Every row gives one point. Each copy is the shape, with its points in the same order, turned, moved and blurred by noise. Some copies are also mirrored. Which?

Shape (6 x 3):
17,42,9
-22,17,-39
64,42,-18
10,25,56
36,-46,-12
-25,-69,-34
Copy 1, 6 rows:
27,12,29
-33,-19,32
51,-15,69
45,24,-17
28,-75,1
-37,-82,-24
Copy 1 is: mirrored
Copy 2:
-57,-14,34
-32,-2,-34
-76,-61,27
-5,-11,60
0,-72,-7
35,-39,-52
Copy 2 is: mirrored

Shape, 11 rows:
32,-29,69,1,-26,-13
19,-27,38,-16,-24,-55
-50,42,-37,-51,-7,-21
-40,-2,-3,-7,-15,-10
27,-15,14,11,-24,26
-32,25,-17,12,-38,10
23,-53,49,-36,14,-29
-7,27,-22,48,0,15
10,-14,43,-6,-44,32
18,-9,-25,17,-75,33
-30,-9,-28,45,-48,48
Copy 1:
38,34,-23,-51,23,27
23,21,-42,-66,26,-18
-85,-7,-18,1,-27,-37
-33,-13,-7,-12,15,-13
24,2,-33,8,12,33
-37,-42,-21,0,-3,17
29,66,-20,-35,39,-24
9,-48,0,23,-15,7
3,21,-30,-17,20,57
-13,-37,-70,16,27,54
-21,-60,-9,31,32,49
Copy 1 is: only turned
Copy 2 (11 x 6):
4,1,94,47,-13,-36
-25,21,90,3,-11,-32
-4,-24,39,-82,2,44
-15,-13,39,-12,-27,24
29,-24,33,28,-7,-27
29,-2,25,-20,-37,31
-48,-15,95,25,16,-36
30,12,-12,15,2,25
37,-35,66,37,-24,-9
56,-24,10,-4,-56,-38
35,-20,-19,23,-57,12
Copy 2 is: only turned
Copy 3, 11 rows:
-39,-6,0,5,-64,48
-34,-44,-32,10,-37,33
15,-14,-53,-24,54,-26
16,2,-38,10,0,-2
-3,10,16,6,-49,3
3,22,-30,13,-9,-44
-12,-40,-1,-5,-33,76
0,28,12,44,4,-32
-12,28,-9,-20,-64,11
16,4,0,-2,-63,-59
43,42,-11,26,-43,-56
Copy 3 is: only turned

Shape, 13 rows:
39,-8,-17,-10,25,35,-46,-31
-27,21,-18,11,18,-54,47,38
-18,25,22,-34,19,3,18,11
20,-21,21,38,-37,22,-22,-29
22,53,-12,-11,-31,-33,47,38
-44,39,9,-31,19,18,54,46
-30,73,-39,43,-28,-20,18,12
1,-3,28,-18,65,4,9,-22
46,-34,34,50,-1,48,-45,-12
69,-44,-10,28,29,28,-43,-25
-32,30,34,-39,3,-32,17,-7
-34,0,-41,-13,-28,-24,16,33
51,-45,-8,32,-3,52,3,-68
Copy 1:
-46,10,-56,-22,12,-8,-23,-2
36,1,42,47,8,-5,51,-8
-20,-46,-2,40,14,10,26,-4
-56,-1,2,-17,-50,-31,-22,-33
-8,10,38,95,6,-29,6,1
15,-64,-1,76,22,3,36,-31
13,-4,57,40,36,-70,-2,-36
-32,-24,-18,-6,18,45,33,-11
-47,6,-24,-31,-52,9,-51,-45
-41,48,-53,-35,-23,14,-31,-19
-28,-54,30,36,8,-4,39,20
29,-13,4,46,-16,-58,31,8
-82,35,-51,-25,-29,-22,5,-59
Copy 1 is: only turned
Copy 2 (13 x 8):
60,-15,-9,-20,13,36,3,-44
-29,-10,56,14,60,-24,48,27
-2,-8,29,-42,22,23,31,38
-14,-7,-14,13,-35,50,8,-36
-8,-13,22,32,46,1,9,70
-6,-37,62,-35,8,-17,40,69
-23,-64,56,55,41,37,16,29
20,18,17,-54,29,24,69,-6
30,16,-3,12,-48,45,5,-55
55,21,-20,9,-2,20,8,-71
-33,-3,21,-40,42,35,26,40
-40,-41,36,-5,33,-25,-8,14
23,-22,-65,10,-30,34,42,-57
Copy 2 is: only turned
Copy 3 (13 x 8):
1,31,-17,21,32,-46,-53,-9
-25,-38,-5,-59,-3,18,47,-33
-2,10,-22,-17,36,22,30,10
37,40,5,11,-42,-10,-35,-5
47,-14,-8,-74,22,13,36,-42
2,-14,-32,-5,40,41,77,-15
5,28,12,-47,-10,-6,59,-84
-31,9,-47,-6,19,-13,3,36
25,41,-38,31,-38,-8,-73,-9
7,8,-35,17,-10,-52,-87,-8
-9,23,7,-44,27,28,41,25
4,-29,42,-18,13,21,28,-44
41,13,-17,36,-37,-77,-40,15
Copy 3 is: only turned

Shape, 15 rows:
14,3,11,43,-34,-15,-48,9,-7
49,38,-15,22,22,18,5,-25,-39
35,-28,-47,12,68,52,49,7,11
19,36,19,36,1,12,-65,-23,16
15,36,-28,69,2,22,-7,12,-5
45,-69,-52,-12,59,12,40,-8,-2
39,6,-23,-1,65,38,19,32,-16
9,-14,-14,-25,-9,-16,33,18,41
16,23,-32,-44,-4,-63,33,16,-5
50,16,-23,18,-5,45,-1,-12,-18
-48,-32,4,-5,-9,-28,17,-4,45
4,11,0,-47,-7,-34,39,28,-54
-41,-8,4,2,-36,3,-3,-13,37
-13,-13,-3,6,-49,8,-54,4,45
-6,-36,44,3,-47,-27,9,3,65
Copy 1:
20,-17,-26,22,-36,-1,9,21,-20
33,46,-35,-3,15,50,31,-21,-41
-17,22,-32,15,88,19,47,-78,-9
36,1,-66,23,-5,33,1,38,-2
6,46,-56,27,2,-11,35,-4,-25
7,-25,3,10,91,24,35,-88,-34
-36,22,-33,10,57,49,51,-39,-30
-25,-14,3,-30,40,-10,-23,-30,-7
-18,5,21,-52,36,3,-25,-9,-71
26,20,-47,-16,10,27,47,-31,-12
-3,-17,30,9,43,-30,-34,5,18
-28,18,58,-44,11,32,12,-8,-53
14,-9,6,-9,20,-27,-14,19,34
14,-48,-33,-8,-4,-28,2,30,23
-7,-40,9,1,-8,-19,-59,-15,37
Copy 1 is: mirrored
Copy 2, 15 rows:
-23,13,15,54,-24,23,-35,-35,4
22,-8,12,34,-45,-61,-3,-7,15
47,-63,4,-17,-24,-14,4,65,-12
24,34,10,79,-16,12,-12,-16,27
-9,-22,-14,59,-63,-2,-4,14,18
54,-82,25,-41,-9,-12,-20,16,-26
30,-25,-11,-13,-21,-41,-27,51,19
-29,-31,13,-18,31,19,12,1,0
-39,-42,-1,-32,20,-27,6,-46,39
17,0,35,19,-54,-22,1,10,9
-17,-27,-24,4,36,47,14,-26,-36
-46,-9,-10,-45,5,-55,-16,-38,2
-17,13,-9,18,8,49,29,-28,-25
-11,25,17,30,-5,76,-3,-26,5
-43,-4,31,31,54,51,1,-17,-39
Copy 2 is: only turned
Copy 3 (15 x 9):
25,-19,27,7,1,-21,-41,32,-23
28,1,12,-40,-22,14,8,-35,-60
-8,6,-32,-50,-8,36,1,-93,14
3,1,17,-3,-13,-52,1,30,-49
-9,-40,28,-45,23,-17,-14,-12,-35
47,28,-52,-27,-6,41,0,-76,41
-5,26,-27,-60,4,32,-31,-60,-27
-1,-17,-51,-2,-12,61,-15,17,15
43,-2,-36,-22,12,93,-9,41,-22
16,-28,-10,-29,-28,-6,-10,-31,-43
-10,-6,-26,54,27,47,7,20,21
48,6,-24,-3,6,95,-53,2,-50
-13,-24,-25,54,9,17,-2,19,-7
4,-20,-40,38,2,-42,-30,39,-14
-14,-9,-12,57,-24,26,-19,49,35
Copy 3 is: mirrored

Shape:
-41,-37,10,-6,5,46,-19,15,29,-1,-4
-66,31,-32,26,46,40,-11,23,21,-28,-59
14,52,-18,4,-18,40,-27,24,0,-4,-16
30,-1,37,13,15,-52,-52,6,45,-37,-18
45,-36,8,5,6,7,-9,-34,-12,-29,20
33,31,-6,59,11,-38,36,23,-14,-60,17
-34,22,32,12,-22,19,2,-20,-32,-3,10
-9,18,-26,15,57,-19,-17,-12,-10,-5,0
15,12,18,38,17,-48,-25,39,-15,6,-61
-18,-26,24,32,71,-1,7,21,0,-23,24
-31,32,-22,-34,20,28,-25,29,-11,-58,28
4,-9,31,4,-19,13,-12,-11,33,3,27
2,72,32,26,30,-51,-32,-30,-2,52,1
36,10,32,-42,7,-9,21,0,-5,4,10
-16,-42,-45,1,20,-8,21,25,42,29,-12
Copy 1 (15 x 11):
12,33,27,32,15,60,-7,-16,-21,13,24
-3,55,-32,32,29,12,-70,-3,-48,-30,27
40,10,2,-5,-27,-5,-11,-9,-29,-61,15
-43,-34,-1,-40,4,-13,5,-16,9,16,49
26,-53,0,-3,22,42,19,-10,40,-11,8
-5,-19,-32,-44,4,1,-33,64,55,-38,5
0,-18,5,27,7,40,25,44,-31,-43,-4
-18,12,-55,3,33,9,8,-13,12,-37,-3
-60,-10,18,-6,6,-35,-33,-7,14,-32,-8
-43,25,-20,5,30,65,-9,10,44,-19,26
36,35,-15,-42,42,40,3,3,-25,-55,38
9,-8,14,4,-20,42,35,7,2,12,21
-67,-17,-47,15,-34,-25,53,-3,-18,-47,-9
-5,-29,3,-43,-20,52,19,-16,3,-19,-29
15,53,-5,12,13,25,-12,-19,24,35,-41
Copy 1 is: only turned
Copy 2, 15 rows:
19,-7,2,35,56,7,10,29,7,32,10
77,-37,-7,-17,26,-38,4,-8,1,58,50
14,-22,-24,14,-27,-53,27,28,48,19,12
9,9,22,-40,-6,12,-58,67,47,-13,18
-31,1,-12,14,-28,54,-13,15,20,5,3
4,-35,-6,-26,-55,2,-64,-18,48,31,-46
-1,21,19,38,-24,-35,-4,-3,-10,21,-14
3,-10,-32,-47,-7,-7,-24,4,-17,23,17
51,0,18,-66,-28,-4,-1,37,23,-8,-22
-5,1,7,-39,28,27,-32,-6,7,67,-14
4,22,-54,17,21,-38,-24,-20,49,43,23
-31,-11,15,35,13,-4,-20,43,17,9,-7
-35,-1,17,-62,-39,-67,-24,49,-30,-8,-2
-49,-1,3,-6,8,-7,0,-5,35,-33,-16
27,-59,-34,-10,56,18,-1,26,-9,-4,-24
Copy 2 is: mirrored
Copy 3:
-15,-11,-14,4,35,22,-26,26,-34,46,-3
45,-57,-18,-33,49,38,6,8,-38,-2,49
8,31,-9,-32,5,14,25,-30,-29,-5,14
-19,4,47,16,33,-80,11,3,-67,10,33
-11,42,18,38,-11,-33,-22,49,-16,-14,4
3,8,2,-42,-6,-89,-11,20,17,-44,52
3,-3,2,-32,2,-7,-35,1,-23,-20,-48
6,-42,-10,20,-14,-22,3,10,-35,-38,31
44,-19,23,-2,-5,-65,-16,-45,-46,17,40
-19,-36,-23,-9,-6,-38,-53,51,-43,-3,36
-39,5,-44,-11,50,17,-8,-7,-34,-47,24
-40,12,20,-7,4,-21,-2,25,-25,27,-21
-10,-52,39,-16,-58,-49,25,-30,-68,-27,-18
-54,16,41,10,-22,-15,-36,-20,-16,-14,14
-16,-49,-12,36,2,-1,-2,11,20,55,40
Copy 3 is: only turned
Copy 4, 15 rows:
-8,16,-3,39,-4,-21,29,5,21,9,32
-22,44,46,-14,-37,39,8,-13,17,45,47
1,38,-12,-4,-38,20,-11,12,-36,49,-26
39,4,33,-18,-22,-20,-37,66,-26,-44,32
-10,-50,3,16,-11,-13,-31,3,-3,-37,-26
17,-34,6,-50,8,49,-70,37,13,11,-4
7,-4,14,3,47,10,9,-13,-19,21,-29
-15,-9,26,-29,-32,50,-3,-10,-31,-25,21
38,22,36,-73,-23,-2,5,36,4,-11,-9
-39,-33,20,-32,21,13,10,20,14,-17,48
-63,43,-3,19,7,43,-35,2,-25,12,13
17,-11,-16,28,20,-18,2,27,-25,4,11
55,-9,27,-52,5,36,24,-6,-95,-15,9
-2,-8,-39,-31,24,-25,-38,-16,-31,-25,-3
10,6,-52,-2,-30,22,20,-10,42,-17,51
Copy 4 is: mirrored
